Each point is reached from the start by the listed moves, each made 0, 1 or 2 times, or once backwards (-1), plus a little noise. Is the number of moves made odd or even? Then give how often each move was made.

Moves:
(1): [0.42 0.19]
(2): [-0.08  0.22]
Start: [-0.01 -0.16]
Points:
[-0.43 -0.35] -> odd (-1, 0)
[-0.61  0.09] -> odd (-1, 2)
[0.43 0.05] -> odd (1, 0)

Moves:
(1): [ 0.21  0.42 -0.01  0.01  0.06  0.25  0.10  0.04  0.06  0.08  0.16]
(2): [-0.16  0.26  0.24  0.22  0.17  0.04  0.17  0.17 -0.02 -0.15  0.02]
(3): [-0.05 -0.03  0.25  0.21 -0.13 -0.08 -0.22  0.03 -0.40  0.02  0.16]
(4): [ 0.05 -0.10  0.17  0.16  0.03  0.03 -0.01 -0.16  0.04 -0.02  0.09]
(5): [ 0.09 -0.08 -0.23 -0.07  0.12  0.10 -0.14  0.14  0.23  0.03  0.06]
(6): [-0.20  0.09  0.07 -0.01 -0.11  0.27 -0.05  0.08  0.05  0.10 -0.08]
(7): [-0.06 -0.14  0.25  0.07  0.25  0.15  0.46  0.05  0.04  0.18  0.03]
(8): [ 0.00 -0.05 -0.28  0.09 -0.13 -0.02  0.08  0.10  0.03 -0.02 -0.17]
Start: [ 0.04 -0.19 -0.01 -0.07 -0.06  0.06 -0.05 -0.07  0.11  0.06  0.14]
Points:
[-0.36 -0.40  0.12 -0.18 -0.32  0.34 -0.93 -0.10  0.37  0.00  0.15] -> odd (-1, 0, 0, 1, 1, 2, -1, -1)
[-0.17  0.23  0.83  0.86  0.82  1.10  1.19  0.42  0.59  0.25  0.39] -> even (1, 2, 0, 2, 1, 1, 2, 1)
[ 0.93  0.39 -1.30 -0.46 -0.26  0.11 -0.49  0.09  0.40  0.12  0.29] -> even (2, -1, 0, -1, 1, -1, -1, 1)

Moves:
(1): [ 0.11 -0.06 -0.20 -0.04  0.03 -0.12  0.09 -0.07 -0.03 -0.15  0.18 -0.31]
(2): [-0.05  0.15 -0.15 -0.09  0.10  0.08  0.15 -0.03 -0.06  0.03  0.03 -0.04]
(3): [ 0.22  0.23  0.08 -0.06  0.06 -0.17 -0.11 -0.07  0.02 -0.15 -0.22 -0.12]
(4): [ 0.00  0.03  0.07  0.11  0.01  0.03  0.16  0.03  0.00 -0.06 -0.08  0.02]
(5): [ 0.05 -0.08 -0.10  0.08  0.17 -0.04 -0.05  0.03 -0.09 -0.10  0.00  0.02]
(6): [-0.15 -0.19  0.06 -0.11  0.15  0.06  0.12  0.12  0.19  0.09 -0.03 -0.26]
(7): [-0.12  0.11 -0.06 -0.03 -0.01 -0.17  0.23  0.12 -0.01  0.04  0.06  0.16]
(8): [ 0.11  0.21  0.13  0.08 -0.13  0.06 -0.10  0.34 -0.01 -0.01 -0.04 -0.09]
(9): [ 0.20 -0.10 -0.15 -0.09 -0.01  0.09  0.16  0.12  0.30 -0.01 -0.09  0.05]
(10): [ 0.08  0.17  0.17 -0.01  0.12  0.00  0.17  0.01  0.07  0.15  0.06  0.11]
(11): [ 0.09  0.12  0.02  0.01 -0.03  0.08 -0.04  0.04  0.20 -0.25 -0.06  0.08]
(12): [ 0.08 -0.24  0.10 -0.27 -0.08  0.19  0.14  0.07 -0.05 -0.21  0.00  0.07]
Start: [-0.11  0.16  0.00 -0.02 -0.18  0.01  0.06  0.07  0.16  0.10 -0.01 -0.04]
Points:
[ 0.05 -0.49 -0.61 -0.71 -0.09  0.52  1.11 -0.07  0.16 -0.67 -0.04 -0.24] -> even (1, 2, 0, 2, 0, 0, 0, -1, 1, -1, 0, 2)
[-0.61  0.53 -0.52 -0.15  0.61 -0.52  1.31 -0.02  0.45  0.24 -0.05 -0.72] -> even (1, 2, 1, 2, 0, 2, 2, -1, 0, 0, 0, -1)
[-0.28 -0.72  0.05 -0.75 -0.04  0.06  0.26  0.29  0.84 -0.01 -0.45 -0.09] -> odd (-1, -1, 1, -1, 0, 2, 1, -1, 1, -1, 0, 1)
[ 0.43  1.53 -0.27  0.71  0.04 -0.42  0.16  0.59 -0.20 -0.60  0.40 -0.26] -> odd (2, 1, 0, 1, 2, -1, 1, 2, -1, 1, 2, -1)
[ 0.50  1.53  0.97  0.14 -0.01 -0.16  0.54  0.51  0.52 -0.06 -0.69  0.47] -> even (-1, 0, 2, 2, 0, 0, 1, 1, 0, 2, 1, 0)
[ 0.04  0.55 -0.03  0.25 -0.06  0.76 -0.15  0.78  0.06 -0.02 -0.13  0.08] -> even (-1, 2, -1, 0, 2, 0, -1, 2, 0, 0, 1, 0)
[ 0.42 -0.16  0.35 -0.27  0.04  0.01 -0.29 -0.03 -0.02 -0.04 -0.14 -0.14] -> even (0, -1, 1, -1, 1, 0, -1, 0, 0, 1, -1, 1)

Moves:
(1): [-0.07  0.11 -0.01 -0.10  0.17 -0.02 -0.11  0.05  0.10  0.01 -0.07 -0.06
  0.02  0.05 -0.08 -0.02  0.11  0.17 -0.06  0.06]
(2): [-0.01 -0.01  0.00 -0.09 -0.05 -0.08 -0.04  0.00  0.02  0.04  0.05 -0.06
  0.24 -0.09 -0.04  0.08 -0.12  0.07 -0.04  0.03]
(3): [-0.01 -0.01  0.00 -0.07  0.02  0.07 -0.02  0.12 -0.04 -0.17 -0.02  0.17
 -0.04 -0.07 -0.05 -0.09  0.13  0.02 -0.19  0.13]
(4): [-0.18  0.03  0.03  0.17  0.04  0.01  0.01 -0.07 -0.04  0.18  0.08  0.19
 -0.03  0.20 -0.11  0.01  0.06 -0.07 -0.05 -0.15]
(5): [ 0.01  0.00  0.09 -0.04  0.02  0.01 -0.07  0.07  0.01 -0.02 -0.10  0.12
  0.04 -0.07 -0.09 -0.04  0.04 -0.01  0.11  0.07]
(6): [-0.13  0.14  0.06 -0.09  0.06  0.18 -0.07  0.02 -0.02 -0.01  0.17 -0.18
  0.10  0.03 -0.11 -0.04 -0.24  0.03 -0.13  0.10]
(7): [-0.07 -0.02  0.04  0.00  0.07 -0.06  0.03  0.03  0.15  0.06 -0.19 -0.04
  0.07  0.00 -0.12  0.05  0.09 -0.13 -0.20  0.21]
(8): [ 0.19  0.08  0.05  0.04 -0.19 -0.03 -0.03  0.00  0.18  0.06  0.26 -0.08
  0.04 -0.07 -0.07 -0.09  0.03 -0.14 -0.07 -0.19]
(9): [-0.03  0.18 -0.04  0.06  0.08 -0.04 -0.12 -0.05  0.01 -0.05 -0.17  0.06
  0.10  0.01  0.05 -0.15  0.09 -0.12  0.07  0.02]
(10): [ 0.01  0.06  0.16 -0.14  0.06 -0.13  0.04  0.07 -0.13  0.13 -0.03  0.11
 -0.04 -0.09  0.04  0.04  0.07 -0.05 -0.06 -0.33]
(11): [ 0.06 -0.01  0.10 -0.18 -0.09 -0.21 -0.01 -0.16  0.11 -0.08 -0.04  0.12
  0.04  0.10 -0.20  0.10 -0.05  0.01  0.07  0.05]
(12): [-0.29 -0.01  0.21  0.02 -0.17  0.09  0.06  0.17 -0.06 -0.12 -0.18  0.02
 -0.08  0.18  0.24  0.01 -0.02 -0.02 -0.15  0.02]
(13): [-0.20  0.03  0.35  0.18  0.03 -0.01  0.03 -0.16  0.00 -0.15  0.05 -0.08
  0.08 -0.15 -0.11  0.02  0.14  0.17  0.15  0.08]
(14): [-0.06 -0.09 -0.01 -0.11 -0.10  0.08 -0.14 -0.04  0.14 -0.07  0.19 -0.12
 -0.19 -0.17  0.01  0.27  0.16 -0.18  0.09  0.02]
(15): [ 0.05 -0.07  0.08  0.13  0.05 -0.01  0.21  0.11  0.18 -0.09  0.06 -0.06
  0.10  0.09 -0.03  0.21  0.02 -0.05  0.18 -0.03]
(16): [ 0.00  0.24 -0.10 -0.02 -0.15 -0.09 -0.02 -0.20 -0.12 -0.03  0.12  0.08
  0.03 -0.02  0.11  0.05  0.00 -0.05  0.07  0.33]
(17): [ 0.25  0.02  0.21  0.09  0.07 -0.16 -0.09  0.05 -0.10  0.18 -0.04  0.14
 -0.10  0.03 -0.06  0.08 -0.03  0.03 -0.09 -0.07]
(18): [-0.07  0.10 -0.11  0.15 -0.01  0.06  0.12 -0.02 -0.09 -0.03 -0.13 -0.01
 -0.10 -0.09 -0.16 -0.05 -0.05  0.17  0.08  0.07]
(19): [ 0.07  0.10  0.08  0.10  0.08 -0.04  0.02 -0.05  0.09 -0.06 -0.11  0.20
 -0.05 -0.15  0.08  0.00 -0.13  0.06 -0.02 -0.04]
(20): [-0.02 -0.09  0.01 -0.03  0.13 -0.11  0.00  0.17 -0.06 -0.12  0.11  0.06
 -0.06 -0.06 -0.05 -0.24 -0.11 -0.01  0.01 -0.02]
Start: [-0.10  0.01  0.02  0.14  0.03  0.01  0.04  0.10  0.00  0.00  0.14 -0.01
  0.00 -0.14  0.05  0.02  0.08 -0.03 -0.02 -0.04]
Points:
[ 0.26  0.35 -0.26 -0.52  0.02 -0.42 -0.51 -0.90  0.42  0.48 -0.04  0.05
 -0.48 -0.15 -0.32  1.09 -0.02 -0.57 -0.30  0.74] -> even (0, -1, -1, 0, -1, 1, 2, -1, 0, 0, 2, -1, -1, 2, -1, 1, 1, 0, 1, -1)
[-1.01  0.94 -0.48 -0.06 -0.16 -0.05 -0.47 -0.08  0.39  0.36 -0.74  0.11
  0.13 -0.34  0.35  0.63  1.15 -0.84  0.10  0.74] -> odd (2, 1, -1, 1, 2, -1, 2, 0, 2, 1, -1, 1, -1, 2, 0, 2, -1, 1, 0, -1)
[-1.05  1.25  0.45  0.31 -0.10 -0.13  0.23 -0.81 -0.42  0.45  0.43  0.26
  1.08 -0.15 -0.01  0.19 -0.36 -0.20 -0.50  0.13] -> odd (-1, 2, 0, 2, -1, 2, 1, 0, 1, 2, 0, 0, 1, -1, 0, 2, -1, 0, 1, -1)
[-1.24  0.12  1.15 -0.09  0.13 -0.06  0.07  1.14 -0.66 -0.16  0.75  0.49
 -0.26  0.08 -0.32  0.78 -0.02 -0.31 -0.65 -0.01] -> even (0, 2, 2, 2, 0, 2, 0, -1, 0, 2, 0, 2, 0, 2, 2, 1, 2, 1, -1, 2)
[ 0.26  0.30  0.57 -0.25 -0.14 -0.56 -0.20  0.15 -0.15  0.30  0.86 -0.36
 -0.04 -1.05  0.33  0.61  0.54  0.45 -0.06 -0.63] -> odd (2, 2, 0, -1, -1, -1, -1, 1, -1, 2, -1, 0, 1, 1, 0, 1, 1, 0, 0, 0)
[-0.69  0.41  0.85  0.57  1.12  0.54 -0.10  0.45  0.77 -0.66  1.08 -0.34
  0.73 -0.52 -0.66 -0.46  0.30  0.33  0.38 -0.41] -> odd (2, 0, 1, 1, 1, 2, -1, 1, 1, 0, -1, -1, 2, 0, 2, -1, -1, -1, 1, 1)
[ 0.44  0.08 -0.04 -0.20  0.30 -0.67  0.16  0.02  0.82  0.38  0.01  0.06
 -0.15 -0.93 -0.82  1.31 -0.13  0.03 -0.34  0.03] -> odd (1, 2, 0, 0, -1, 0, 2, 0, -1, 1, 1, -1, -1, 2, 1, 0, 1, 2, 2, 0)
[ 0.17  0.17  0.54 -0.22  0.05 -0.77  0.39 -0.31  0.08  0.53  0.22  0.72
 -0.35  0.06 -0.07  1.30 -0.61 -0.48 -0.20 -0.46] -> odd (-1, 0, -1, 1, -1, 1, 1, -1, -1, 2, 2, 0, -1, 1, 1, 1, 1, 0, 2, 0)
[-0.36 -0.33  0.67  0.13 -0.16 -0.23  0.46  0.42 -0.40 -0.11 -1.05  0.24
 -0.17  0.03  0.26  0.06 -0.75  0.58 -0.87  0.13] -> even (-1, 1, 0, -1, -1, 0, 1, -1, -1, 0, 1, 2, 0, -1, -1, -1, 1, 1, 1, 0)
[ 0.83  0.84  0.79 -0.27 -0.03 -0.50 -0.54  0.13  0.54  0.31  0.52  0.31
 -0.01 -0.22 -0.82  0.38 -0.51 -0.25  0.28 -0.80] -> even (1, 0, -1, 0, 2, 2, -1, 2, 1, 1, 2, 0, -1, 1, 1, 0, 2, 1, 1, 0)
